Each wall is flat, endless, passes through zero and stands at right angles to its row. A trip goes straight from one point to another. Which walls does it cross, in order?
In the rows, 128 means zero.

Walls:
(1): 96; 171; 121
(2): 164; 139; 87
(3): 113; 138; 142
(4): 123; 117; 102
(5): 99; 167; 107
(6): 48; 141; 137
(7): 170; 124; 74
(8): 81; 165; 56
(9): 128; 36; 152
(10): 76; 177; 87
Trips:
115; 141; 87 to 113; 131; 94 => none
165; 199; 158 to 160; 120; 115 => 7, 10, 3, 5, 1, 4, 9
136; 144; 33 to 103; 169; 150 => 6, 3, 7, 4, 2
129; 101; 110 to 218; 144; 109 => 8, 9, 4
146; 118; 98 to 141; 123; 83 => 10, 9, 5

Walls:
(1): 152; 110; 97; 147; 114; 110
(2): 144; 95; 99; 137; 55; 70
(3): 109; 99; 26; 121; 113; 108
(4): 196; 83; 151; 219; 143; 88
(5): 115; 93; 135; 164; 160; 92
Trips:
178; 111; 111; 140; 140; 132 to 141; 167; 155; 133; 127; 114 => 3, 5, 2, 1
160; 138; 180; 122; 124; 131 to 112; 167; 60; 118; 112; 161 => 4, 3, 1
148; 148; 103; 160; 107; 114 to 106; 138; 116; 64; 76; 142 => 4, 1
111; 167; 74; 134; 79; 45 to 94; 130; 151; 134; 92; 111 => 1, 3
103; 138; 169; 181; 85; 89 to 177; 161; 159; 189; 98; 66 => none
126; 161; 135; 144; 181; 94 to 80; 168; 179; 123; 115; 148 => 4, 5
126; 167; 152; 153; 146; 191 to 107; 115; 164; 40; 74; 91 => 2
124; 235; 119; 160; 58; 74 to 88; 82; 124; 165; 138; 48 => 3, 4, 5

Walls:
(1): 160; 133; 144; 172; 179; 97; 116; 103; 156
(2): 174; 144; 123; 126; 174; 147; 94; 143; 139
(3): 129; 138; 98; 76; 184; 71; 117; 135; 165
(4): 122; 141; 94; 142; 124; 120; 123; 157; 107
(5): 133; 141; 126; 148; 83; 143; 158; 103; 126
(6): 118; 160; 69; 86; 186; 96; 80; 138; 93
(7): 135; 80; 61; 123; 117; 151; 143; 135; 167
(8): 182; 150; 80; 101; 152; 38; 169; 110; 140
(9): 106; 118; 109; 114; 166; 167; 112; 112; 170
Trips:
147; 141; 113; 101; 139; 126; 80; 167; 188 to 138; 120; 49; 168; 97; 156; 178; 107; 158 => 5, 6, 1, 3, 2
150; 129; 130; 195; 48; 141; 55; 88; 104 to 100; 134; 214; 134; 79; 170; 157; 234; 127 => 1
68; 132; 146; 105; 98; 166; 135; 127; 44 to 112; 116; 152; 141; 75; 63; 127; 159; 121 => 6, 8
95; 131; 91; 54; 147; 161; 94; 152; 118 to 96; 144; 162; 101; 148; 153; 11; 106; 163 => 4, 7, 1
66; 128; 126; 126; 129; 123; 134; 147; 65 to 150; 150; 204; 148; 123; 103; 111; 147; 125 => 6, 1, 4, 2

Walls:
(1): 146; 95; 134; 183; 107; 67; 107; 110; 106; 123; 56
(2): 131; 96; 152; 139; 103; 34; 114; 64; 150; 139; 105
(3): 147; 92; 124; 147; 129; 68; 97; 103; 209; 198; 107
(4): 127; 89; 185; 152; 153; 142; 115; 164; 142; 133; 133
(5): 182; 171; 163; 134; 169; 185; 64; 136; 165; 154; 80
(6): 168; 135; 121; 119; 135; 152; 125; 155; 143; 75; 182
(7): 177; 127; 43; 163; 115; 128; 113; 132; 164; 157; 145
(8): 115; 145; 128; 112; 216; 138; 151; 99; 88; 130; 106
(9): 123; 82; 76; 127; 157; 119; 115; 98; 161; 188; 59
(10): 195; 151; 155; 99; 152; 87; 138; 128; 148; 90; 130
(11): 108; 157; 147; 166; 133; 132; 88; 164; 176; 131; 126
Trips:
93; 62; 166; 164; 149; 90; 148; 131; 145; 81; 65 to 127; 127; 138; 119; 111; 135; 199; 144; 99; 67; 126 => 11, 3, 9, 6, 2, 4, 1
100; 114; 153; 109; 204; 142; 91; 143; 136; 158; 94 to 119; 145; 106; 83; 177; 133; 144; 140; 126; 105; 83 => 10, 3, 11, 4
67; 122; 138; 147; 96; 168; 168; 100; 92; 150; 95 to 105; 115; 46; 79; 145; 168; 101; 161; 68; 118; 108 => 1, 7, 6
128; 161; 128; 229; 124; 126; 115; 70; 94; 82; 99 to 139; 112; 109; 159; 165; 108; 216; 86; 81; 119; 118 => 5, 11, 7, 9, 10
